Every row gives one point. Examples show where two turns around zero, p and q, send a point. Where does a point land after both, in the order given? Backwards means that the second turn is done in reverse. Each puzzle has new turns, and all numbers are rounded.
In the rows, 128 means zero.

Turn p:
[140 165 133] => [145 153 153]
[165 142 131] => [167 133 136]
[ 96  89 119] => [ 91 106 100]
[ 91  94 101] => [ 87 122  89]
[146 150 157] => [149 126 163]
Turn q:
[132 124 171] => [128 103 164]
[ 91 140  83] => [ 96 166  95]
[109 133  89] => [113 154  97]
[165 136 157] => [164 115 157]
[144 106 140] => [140 101 128]
Where do these land?
p, then q: [125 151 103] => [133 160 139]
p, then q backwards: [ 81 129 144] => [ 83 127 148]
q, then p backwards: [138 116 170] => [134 122 172]
q, then p: [168 116  95] => [168 144  96]

Turn p:
[108  91 127 154] => [101 106 137 162]
[103 152 151 156] => [ 99 167 132 139]
[ 94 133 111 118] => [ 97 119 127 105]
[131 136  84 154] => [115 118  79 134]
[183 112 154  78] => [200 117 159 116]
[148 144 142 107] => [156 142 135 112]
Turn q:
[113 148 151 120] => [109 135 149 109]
[142 103 160 131] => [148 115 162 140]
[102 112 124 155] => [109 135 129 163]
[165 182  73 137] => [151 173  66  96]
[ 86 110 127 139] => [ 92 120 132 157]
[107 115 155  97] => [109  95 155 117]
[181 125 106 117] => [179 122 103 114]
Where do these land?
p, then q: [117  96 148 174] => [112 166 146 168]
q, then p backwards: [117 107 103 141] => [135 117 115 160]
q, then p: [167 160 148  88] => [176 114 155  91]
p, then q: [123 142 126  71] => [139  85 141  91]
p, then q: [126 161 143 132] => [118 144 121  98]
q, then p backwards: [118 103 100 162] => [143 119 126 176]

Turn p:
[ 99 128 121 137 106 157] => [116 138 125 151  98 154]
[137 139 122 103 159 161] => [125 138 127  90 140 163]
[101 127 133 161 159 142] => [132 153 152 155 148 153]
[156 100 132  70 129  98] => [115  69 121  88 142 108]
[163 124  92 150 150 121] => [153 137  91 129 166 126]
[156 125 134 175 103 141] => [179 139 115 151 108 122]
[ 84 153 162 100  90  77] => [ 75 121 164 132  93  72]
Turn q:
[126 147  93 142 145 161] => [103 156 113 123 165 140]
[114 140 166 163 127  91] => [120 131 150 165  97  89]
[ 90  82 140 120  99  97] => [115  64 126 127  93 117]
[130  90 117 115 104  80] => [146  87  98 115  97 104]
[134 110 124 137 110 149] => [127 117 111 143 131 152]
[ 96 165 101 127 143 167] => [ 80 158 138 107 156 146]
[172 141 165 113 185 120] => [186 152 170 132 156 105]
[161 150 118 108 110 158] => [147 159 117 114 128 169]
Where do these land?
q, then p: [172  87 108 140 127 152] => [156 137  89 127 166 158]
p, then q: [125 112  98 141 101 107] => [108 122  91 138 133 104]
q, then p: [158 123 183 133 151  95] => [183 120 137 126 129  78]
q, then p: [ 88 151 100 163 126 134] => [ 79 153 143 159 131 131]
p, then q: [123 101  96 126 140 132] => [112 120 117 131 167 129]
p, then q: [156 157 105 101 138 169] => [127 145 125  74 137 166]
q, then p backwards: [ 87 113 179 129 109 105] => [ 97 102 173 114  90 119]
q, then p: [115 181 156  91 132 129] => [122 133 166  91  83 113]

Turn p:
[ 72  97 135 148 132 165  92 122] => [ 74 116 164 149 102 155  96 130]
[150 148 122  91 140 123 132  92] => [148 131 108 111 145 145 139  84]
[180 119 107 111 136 113 132  94] => [160 100  80 121 139 138 136 105]
[112 160 183 179  87 121 147 159] => [154 165 178 150  85  86 143 160]
[163 115 134  74 147 107 125 125] => [154 100 121  99 172 147 146 116]
[138 159 162 182 127 115 130 167] => [158 151 156 171 126  84 127 158]
[119 112  67  98 107 137  97 119] => [105 121  93  85 126 154  82 127]
[116 112 113 111 151  98 139 109] => [107 102 117 111 144 112 139 102]
[142 169 142 140 142 127 151 153] => [148 166 131 149 148 106 147 136]
[ 88  91 115 146 111 174 135 140] => [ 73 130 131 135  92 152 125 162]
Turn q:
[ 55 101 121 160 127 135 102 102] => [ 99  78 140 173 141 106  86 102]
[154 119 198 101  90 183 169 153] => [137 155 217 124 119 136 186 158]
[119 106 122  90 129 110 161 131] => [125 102 121 110 115 114 172 119]
[ 92 179 134 120 109 110 101 131] => [ 80 156 123 129  96 112  99 114]
[133 108 122 103 155  84 100 106] => [154 110 103  94 121 109 112  88]
[129 155 117  96 130 147 120 120] => [111 146 127 121 116 157 136 102]
[189 141 120 111 142 159 141 150] => [150 159 128 101 143 178 156 147]
[134 129  97 127 130 107 102 135] => [128 117  98 111 117 139 103 129]
[108 117 122 135 147 152 124 166] => [ 99 110 140 115 161 139 123 143]
[154 136 124 152  93 111 140 118] => [152 142 115 151 101 123 126 157]
[142 117 131 213 156 111 149  96] => [173 133  98 181 178  95 109 149]
Where do these land?
p, then q: [143 153 153 123 164 125 147 114] => [152 149 108 155 154 116 146 121]
p, then q: [118 126 114 130 156 100 133 104] => [141 104 107 141 128 108 126 101]
p, then q backwards: [150 164 153 122 127  87  94  97] => [144  95 160 123 150 117  97  80]
p, then q backwards: [ 55 142 122 124 112 146 100 120] => [ 98 167 152 105 109 145  78 145]
p, then q backwards: [166 101 103 158 145 114 140 203] => [131 110 115 203 131 106 169 169]
p, then q: [131  93 118 132 103 208 122 126] => [ 83 117 169 156 130 179 120 163]
q, then p: [151 111 128 172 119  94 158 167] => [134 125 118 115 175  97 124 182]
p, then q: [129  87 142 112 132 151 138 137] => [113 108 156 132 150 135 153 143]
p, then q backwards: [113 137 127  89  78 159 109 122] => [166 148 125  93 115 142  86 151]
p, then q: [123 166 120 118 145  96 138  91] => [153 138  94 146 113 117 134  86]

Turn p:
[100 111 118 181 119 107 114  99 107] => [102 119 117 147 163 141 134  72 139]
[ 91 119 114 123  97 162 167 101 120] => [ 95 153 162 111 116 177 141 114 126]
[113 159 152 153 179 141 170 149 123] => [128 150 153 187 134 117 152 150  88]
[141 185 139 138 120 108 145 166 107] => [128 139 124 168  79  90 117 119 106]
[163  96 157 162  99 111 148 127 154] => [168 108 146 135 118 122 164 100 171]
[121 149  92 136 129 149 103 160 136] => [114 112  84 134 108 144 129 144 102]
[151 173 164  92 135 174 100 105 138] => [155 139 138 145 116 153  65 179 140]
[102  93 116 127 156  95  97  89 154] => [101 114 113 111 194 120 134 136 162]
[ 88 101 137  95  95 106 141 132 102] => [ 93 117 170  86 124 113 119 102 120]
[177  95 117 109 152 143 121 175 116] => [186 118 108  94 126 113 141 142  88]
[161 127  99  92 126 112 103 104 151] => [137 141  92  90 130 118 112 150 165]
Turn q:
[128 179 118  88 135 163 128 131 166] => [114 160 151 167 113 185 143 132 130]
[181 145 144 166  95 107 139 131 152] => [142 162 136 127  69  83 118 122 121]
[156 136 181 139 108 101 177 131  90] => [120 120 175  80  98  76 149 136 139]
[115 103 138  84 140 125  96 104 106] => [106 124 129 108 177 146 121  92 138]
[119  71 144  91 134 124 143 142 117] => [139  94 142 101 152 138 108 117 174]
[185 137 124 163 122 124 176 109 120] => [165 156 127  98  85  96 165 136 130]
[ 97 122 124 142 169 146  95 134 143] => [144 120 123 164 172 141 115 135 103]
[100 151  74 122 143 151  75 161 132] => [112 132  92 155 146 184  99 156  89]
[ 75 118  92 128 148 102 105 125 139] => [108 117  84 161 171 129 116 146 137]
[123 120 141 157  86 137 146 113 115] => [128  96 122 121  95 102 146 109 118]
Where do these land?
p, then q backwards: [126 155 174 114 145 144 147 157 112] => [132 155 162 164 136 140 124 163 148]
p, then q: [ 80 171 167 103 165 148 102 154 125] => [123  81 134 111 157 107  74 150  81]
q, then p backwards: [130  87 116 128 150 111 156 104 147] => [170 112 132 144 136 101 119 105 152]
q, then p: [102 129 133 107 108 132 153 117 139] => [118 117 148 130 132 148 160 128 147]
p, then q: [172 142  95 176 107 138  96 152 145] => [161 134  61 118  86 144 138 119 134]
q, then p: [140 146  89 169 112 135 109 184 127] => [133 100  90 105  93 134 103  91  89]
q, then p: [121  86 122 105 124  81 133  94 102] => [ 94 143 117 101 156 108 146 174 153]
q, then p: [114 155 142  98 151 186 125 140 105] => [158 133 179 138 136 162 122 135  87]
q, then p: [144 118 119  98 127  87 145  82 139] => [ 93 152 121 141 120 119 145 167 167]
p, then q: [164 111 122 167  93 153  93 161 153] => [179 122  88 104  93 147 126  94 148]
p, then q backwards: [115 107 130 143 127  92 149  63 113] => [135 118 156  77 149 100 115  84 141]

Turn p:
[107 126 148 141 123 134 131 116 131 138 122 128] => [112 123 130 142 129 137 137 119 131 153 126 127]
[135 108 130 126 135 106 122 124 143 108 115  77] => [140 116 157 110 120 100 154 103 134 119 102 117]
[103 152 115 128 170 129 115 127 149 115 134 138] => [114 143 150 137 155 129 111 139 168 114 121 132]
[107 112 116 125 119 127 144 120 139 127 149 130] => [109 120 119 131 134 129 149 130 136 117 146 111]
[179 131 131 154 115 136 124 123 142 114 124 121] => [174 123 128 157 110 127 126 112 115 114 117 127]
[119 138 133 118 126 134 157 144 117 131 116 143] => [110 130 120 126 124 143 133 156 114 129 121 143]
[105 129 135 129 129 129 114 160 133 129 122 142] => [115 116 129 126 120 121 111 154 146 145 126 130]
[139 135 139 120 126  91 134 124 122 119 145 127] => [126 147 136 124 110 108 140 120 125 116 146 146]
[128 127 103 115 157 109 127 150 146 225 113 136] => [143 184  85  83 126 151 136 153 172 165 113 106]
[176 134 138 109 114 139 129 127 115 136 125 134] => [157 134 119 117 105 150 114 120  99 119 133 139]
[148 104 127 140 145 141 119 121 112 114 129 126] => [160 110 137 126 151 126 130 121 120 128 135 136]
[105 139 128 129 114 142 128 126 101 117 155 103] => [104 127 149 132 141 116 122 128  96 130 145 104]
[102 147 111 139 108 132 129 115 105 108 130 146] => [ 96 124 112 151 149 113 110 128 109 120 134 134]
[140 109 136 119 110 143 118 113 136 112 113 142] => [134  94 117 130 120 142 121 106 127 121 128 139]
Turn q:
[124 126 107 139 120 109 130 147 153 137 112 139] => [138 134 119 119 125 103 138 134 165 126 122 128]
[157 151 123 117 100 119 123 122 128 103 151 105] => [147 150 134 127 120 165 118 106 134 106 147 110]
[126 143 121 122 104 145 106 134 116 130 150 114] => [125 142 108 113 111 149 100 119 120 127 135 122]
[107 151 151 129 150 126 121 130 120 149 101 129] => [101 134 153 121 130 101 118 123 120 141 121 155]
[143 115 124 111 152 162 139 146 113 100 132 126] => [134 141 124 123 156 156 141 153  98 130 111 123]
[155 125 124 113 143 135 136 101 101 127 135 154] => [148 109 125 132 138 145 150 108  97 128 124 148]
[123 144 120 130 153 130 142 116 145 124 149 127] => [109 131 127 132 142 143 151 116 138 146 141 125]
[101 114 115 113 139 108 143  99 154 115 108 127] => [114 106 132 137 165 103 140 113 146 116 128 106]
[149 134 114 155 105 129 121 109 156 112 133 149] => [145 116 112 147 127 152 126 121 171 117 132 143]
[106 102 130 137 152 144 142 136 114 155 100 104] => [117 133 129 145 137  89 121 147 104 159 106 117]
[115 129 147 146 112 146 142 147 101 151 121 139] => [113 136 119 139  92 115 125 143 108 128 106 146]
[131 106 162 104 122 103 112 125 153 150 144 126] => [130  89 160 105 104 126 123 129 136 134 137 104]
[127 124 127 148 112 108 107 153 109 110 129 126] => [142 144 121 124 116 119 114 153 129 106 154 137]
Where do these land?
p, then q: [112 126 118 152 148 132 139 117 134 152 108 119] => [121 144 140 138 141 108 139 120 137 157 107 134]
q, then p backwards: [138 122 120 101 120 161 124 131 114 135 111 135] => [144 135 113 122 126 142 127 127 114 131  89 115]
p, then q backwards: [105 140 125 149 146 131 111 126 123 119 106 140] => [119 130 127 143 143 149 120 116 144 130  95 126]
q, then p backwards: [146 126 150 130 134 114 152 113 119 101 157 120] => [136 126 147 131 126 152 159 114 137 120 163 123]
q, then p backwards: [114 124  88 124 122 145 121 140 112 141 131 139] => [135 121 101 126 109 112 127 127 111 152 106 139]
q, then p: [117 158 115 118 114 146 131 121 132 144 128 148] => [102 123 103 128 144 141 122 109 137 116 114 132]
q, then p backwards: [109 121 107 146 160 125  93  98 152 141 116 120] => [ 94 105 128 152 138 129  83 121 109 130 128 151]
p, then q: [144 135 158 133 136 137 146 152 144 117 162 128] => [123 139 136 139  87 158 126 157 130 118 125 128]
p, then q: [162 150 153 125 125 111 145 147 126 107 153  93] => [130 143 155 143  88 146 123 129 112  83 135 138]
p, then q backwards: [ 97 106 127  98 119 113 119 127 123 132 110 128] => [ 96 138 125 108 135 131 114 131 146 147 139 151]
q, then p: [111  96 136 126  98 116  95 115 107 148 112 130] => [145 107 113 104 121  82 120 104 132 128 147 133]
p, then q backwards: [155 129 141 145 117 118 152 134 155  93 141 113] => [147 115 152 139 106  98 165 122 114 127 121 140]
q, then p: [154 132 126 116 127 115 137 143 125 134 129 150] => [131 125 119 127 109 148 137 129 110 110 125 145]

Turn p:
[109 140  96  68 143 199 127 101 106 109 100 102 137 166] => [123 117 139 125 153 166 174  52 132 170  97 128 142 170]
[129  92 159 173 113 145 134 135 117 157 140 136 112 163] => [138 103 104 172 129 104 107 163 115 124 128 133 142 168]
[143 101 142 129  93  79 137  90 170 126 158 144 117 116] => [154 130 128 135  89 103  90 119 148  65 138 114 115 113]
[115 121 151 150 122  98 111 120 168 130  96 112 138 124] => [105 137 165 114 115 112 105 155 145 100 107 133 129 138]
[176 110 160 157 150 130 163 115 151 160 148 172 149 102] => [171 127 120 154 142  97 111 148 110  88 128 156 172  80]
[156  83 145 145  96 104 132 124 103 143 113 150 132  87] => [109 105  94 120  92 111 115 145  95  84 134 131 153 106]
[173 120 170 123 125 133 148 196 143 110 146  84  99 110] => [157  93 137 143 103 114 192 188 128 127 120 124  92 104]
[157 163 162 145  97 104 148 131 133 133 114 145 140 121] => [126 158 135 140  95  92 123 139 101 120 122 161 117 105]
[111 159  63  94 157 164  61 121 113  81 111 148 128 169] => [135 172 108  65 176 177 146  83 132 165 114 117 113 181]
[109 110 135 139 124 110 178 148 142 123 118 167 115 117] => [121 113 124 135 127 112 126 136 144 101 176 175 125 120]
[ 68 144  89  83 140 139  82 128 101 100 144 115 187 166] => [118 173 155 102 134 185 141  91 135 176 157  83 153 177]
[ 77 171 131  60 162 153  70 143 111 125 128  98  99 125] => [130 102 181  82 157 172 136 105 107 191 127  97  85 146]
[105 136  90 121 179 139 109 113 108 101 114  98 139 131] => [ 96 143 137 115 176 173 148 111 142 141 116 102 132 133]
[163 125 129 143 133  87 167 129 112 163 134 127 109 143] => [116 125 106 159 138  66 128 132 124 120 141 115 122 101]
[119 146 132 163 115 139 141 110 114 112 151 121 116 108] => [122 134 113 165 120 160 109 134 124 127 122 138 107 112]
[139 128  95 157 100 126 142 144 154 175 133 129 132 100] => [128 119 101 125 104 105  98 148 164 150 121 142 149  91]
Turn q:
[142 157 102 143 104 101  92  83 109 124 170 126 150 114] => [167 114 126 136 105 126 104  88  82 105 138 122 142 172]
[159 117 145 163 150 175 165 167 133 152 175  92  92 161] => [ 95 125 142 118 176 166 140 152 176  91 182  84 115 137]
[133 116 121  94  84 139 175 122 148 111 115 169 121  70] => [132 126  84 127  85 138 156 112 125 113 134 174 102  68]
[157 119 116 166  84 130 105 163 150 148 127  97 118 154] => [142 118 140 164 120 110 112 132 169 139 181  87 116 136]
[109 120 131 115 145 162  96 150 115 151 117 112 167  75] => [ 82 123 132 145 122 166  94 114 101 176 131 139 144 110]
[104 126 110  98 140 119 130 107 151  82 170 154  73 103] => [131 165  95  75 147 100 139  95 103 104 141 163  98 126]
[102 172 109 134 135  99 175 128 140 141 104 168 136 102] => [161 130 113 153 140 147 193 111 111 145  97 154 122 115]
[ 95  99 132 102 101 164 135  95 157 146 119  91 144 140] => [110 153  91 106  88 142 114 117 171 146 121 106 162 121]
[ 99  82 126 139 173 118 166 115 110 163 106 143 138 100] => [ 92  97 108 114 148 134 170 128 101 148  93 106 153  90]
[117 121 161 130 124 144 102 120  76 135  92 149 117 156] => [127  92 149  96 111 128 111 171 131 157  96 126 110 144]
[183 173 112  90 108 101 124 131 148 114 128 122  86 150] => [195 167 171 122 122 112 125 130 140  96 156 143 114 113]
[120 138 166 122 163  89 118 118 139 123 152 145 130 145] => [121 129 152 111 150 100 150 128 122 116 118 159 158 162]
[121 145 140 158 115  91 115 121 104 111  94  87 164 142] => [127 128 161 173 100 110 120 123 126 133  82  98 130 158]
[118 107 102  97 125 107  88 163  86  72 144 163 143 156] => [129 148 110 135 127  80  91 190  71 128 130 152 109 149]
[162 128 147 171 171 181 131 137 154 148 109 101 141 150] => [109 103 148 146 179 161 100 128 190 123 123 107 145 119]
Where do these land?
q, then p backwards: [134 124 138 117 118 148 153 104 125 150 100  97 117 140] => [131 122 103 116 121 122 109 125 153 118 141  93 147 100]
q, then p: [145 105 140 148 156 113 199 106 147 113 163 124 102 165] => [120 151 160 137 144 153 193 114 179  96 147 138 106 116]
q, then p: [127 125 134  99 182 156 124 147 103 112 152 114 101  81] => [128 102 153 119 161 182 117 103  83 150 152 131 108 130]
p, then q: [129  92 145 115 151 121  85 120 146 115 154 115  80 138] => [105 157 158 110 144  98  95 146 153 101 134 102 117 104]
p, then q: [111 127 122 165 149 110 121 116 124 162 131 140 139 105] => [105 132 136 144 144 125 100 114 100 162 134 145 137 144]
q, then p: [138 200 106 132  89 120 101 118 135 109  72 106 161 135] => [131 151 101 128 113  85 100 156  98 118  47 153 120 138]
p, then q backwards: [106 126 112 106 145 159  73 116 124 138 159 172 117 106] => [134 151  88 124 145 174  94  89 112 160 144 141 110 127]
q, then p: [130  67 163 120 134 101 124  96  72 140 164 127 184 115] => [ 75 135 129 129  78 164 150 125 118 130 177 108 170 181]
q, then p: [169  95  87 154  97 148 116 148 135 125  91 103 185 161] => [113 146 108 108 106 143 109 213 163 131  85 102 138 125]
p, then q: [118 173 102  77 121 113 148 138 148 158 100 148 101 109] => [139 116 130  70 106 110 160  97 105 135 143 158 161 107]
q, then p: [108 155 128 140 132 129 179 164 143 167 146 111 154 142] => [138 139 133 187 145 136 141 142 160 159 121 165 150 120]
q, then p backwards: [117 117 180 171 162 124  78 157 153 109 105 166 151 187] => [ 98 114 130 175 153 151 143 153 168 186  83 110  97 181]
q, then p backwards: [121 147 166 141 100 104 151 111 151 118 128 143 147  96] => [137 118 132 108  92 155 175 117 135 104 100 120 127 136]
p, then q: [168 131 106 138  72 127 121 135  98 101 156 157  74 118] => [186 141 102 112 124 122 114 123  98 120 162  88  79  99]
p, then q: [ 99 136  92  97 111 145 147 144 117 103  99  97 107 122] => [128 133  79  83 120 139 161 121 161 141 130 120 138 114]
